Every row gives one point. Each copy is the shape, with its points in the same order, stretched, turned, moved and blurred by noise. Say if it was mirrored as well.

Shape (6 x 3)
-19, 18, 8
14, -23, -39
-41, 28, -35
26, 34, 13
-3, -92, -19
-26, 21, -2
Copy 1 (6 x 3)
-2, 13, 15
-10, -42, -47
-36, 18, 19
31, -28, 38
-21, -8, -147
-16, 12, 18
Copy 1 is: mirrored
Copy 2 (6 x 3)
-23, 13, 26
39, 13, 8
-32, -14, -20
1, -2, 60
41, 73, -5
-26, 4, 11
Copy 2 is: mirrored

Shape (10 x 6)
6, -1, -14, -20, 57, -18
0, -15, -23, -4, 37, -19
-19, 18, -7, -29, -62, 23
10, 16, 49, 12, 39, -1
-12, 86, -34, -31, -42, -23
-12, -4, -39, 11, 21, 18
25, -1, -24, -21, 7, 8
8, 41, 8, 12, -100, -20
26, -5, -34, 9, 57, 31
-23, 4, -33, 5, 31, 0
Copy 1 (10 x 6)
9, 29, 1, 70, -5, 24
-10, 18, 25, 49, -4, 31
-27, -38, 17, -53, -25, -35
21, 38, -44, 5, 22, 7
-22, 28, -23, -39, -112, -19
-18, -4, 23, 19, -23, 62
20, -17, 29, 7, -15, 6
-6, 30, 16, -138, -50, -47
21, -8, 9, 35, -15, 64
-21, 11, 4, 36, -21, 53
Copy 1 is: only turned
Copy 2 (10 x 6)
-19, -18, -32, -55, 38, -36
-30, -13, -34, -50, 25, -22
41, 50, -17, -5, -60, -12
-1, -20, 11, 8, 57, -16
44, 32, 41, -88, -42, -20
-6, -34, -37, -52, -6, 6
3, -8, -28, -33, -22, -45
11, 56, 71, 4, -65, -17
-2, -73, -36, -49, 9, -21
-11, -20, -33, -62, 11, 8
Copy 2 is: mirrored
Copy 3 (10 x 6)
22, 10, 48, 18, -17, -23
32, 0, 38, 29, -2, -16
13, 72, -35, -36, 23, -1
-21, -33, 21, -11, -34, 3
-19, 93, -58, -32, 23, -72
15, 17, 37, 44, 7, 4
20, 29, -1, 19, -22, -6
-13, 39, -121, -28, 21, -30
2, -6, 49, 57, -33, 11
17, 18, 45, 25, 13, -8
Copy 3 is: only turned
Copy 4 (10 x 6)
5, -37, 7, 6, 41, -42
21, -14, 15, 3, 18, -34
17, 41, -27, -16, -24, 78
-8, -17, -25, -61, 29, -19
12, 62, -90, 23, 21, 49
40, 20, 31, -5, 31, -7
42, -21, -10, -1, 22, 1
28, 75, -110, -33, -60, 67
51, -23, 31, -11, 67, -32
18, 21, 24, 2, 30, -16
Copy 4 is: only turned

Shape (14 x 9)
-43, -45, -44, -35, -22, -7, 44, -28, -13
115, -55, -24, 9, 3, 2, 18, -1, 7
-45, 69, -17, -18, 28, 6, 16, -28, 4
-44, -33, 3, -36, 29, -37, 4, -42, -5
14, -47, 10, -18, -18, 3, 22, -23, -21
7, -38, -8, 92, -23, -16, 31, 74, 17
-21, -32, -21, 18, -5, 19, -5, -34, 17
-23, 65, -12, -28, -13, -14, 3, -35, -17
-32, -33, -3, -12, -18, -8, 101, 26, 3
-38, 2, 9, 8, -12, -2, 19, -56, 9
-31, 42, 1, 0, 20, 8, 50, 71, -29
-39, -3, -10, -32, -11, -37, 32, 0, 9
12, 46, -34, 121, 77, -7, 24, -46, 27
-19, -52, -25, -4, -9, -25, 35, -52, -33
Copy 1 (14 x 9)
-35, 6, -37, 20, -9, -43, -70, 32, -16
-20, -10, 41, -1, 27, 32, -37, 63, 62
26, -7, -1, 10, -63, -29, 8, 21, -29
-11, 18, 16, 39, -3, -66, -45, -9, 0
-19, 19, -9, -19, 6, -9, -40, 14, -2
29, -31, -29, 45, 39, 57, -3, 7, -17
28, 13, -6, 0, 33, -31, -35, 27, -11
0, -24, -8, -18, -46, -29, 2, 9, -11
-35, -4, -24, 44, -12, 19, -60, 25, -61
3, -1, 1, -14, 13, -39, -12, 0, -57
10, 12, -46, 40, -84, 46, 11, 8, -43
-18, -23, -14, 34, -26, -26, -53, 4, -11
72, -31, 55, 32, 33, 0, 76, 62, -70
-33, 8, -8, 11, 20, -64, -23, 27, -14
Copy 1 is: mirrored
Copy 2 (14 x 9)
-71, -2, -15, 22, -45, 41, -32, 9, 16
15, 56, -62, -41, 57, 63, -55, 24, 13
5, -71, -27, 33, -11, -23, 2, 31, -28
-38, -27, 14, 40, -26, 29, 31, -15, -31
-29, 39, -22, 14, 11, 31, -36, -17, 21
35, -4, 1, -66, -11, 40, -1, -73, 76
-15, 28, -25, 3, -12, -14, 24, -9, 14
-29, -48, -37, 5, -1, -22, -26, 7, -43
-12, -26, 8, 28, -61, 84, -65, -37, 64
-8, 2, -35, 39, -24, -8, 18, -39, -1
11, -86, 14, -4, 1, 26, -53, 10, 50
-38, -46, 12, -6, -52, 46, -24, -23, -12
108, -56, -107, 50, 39, -17, 110, 1, 10
-49, 6, -37, 32, -7, 40, 1, -13, 15
Copy 2 is: only turned
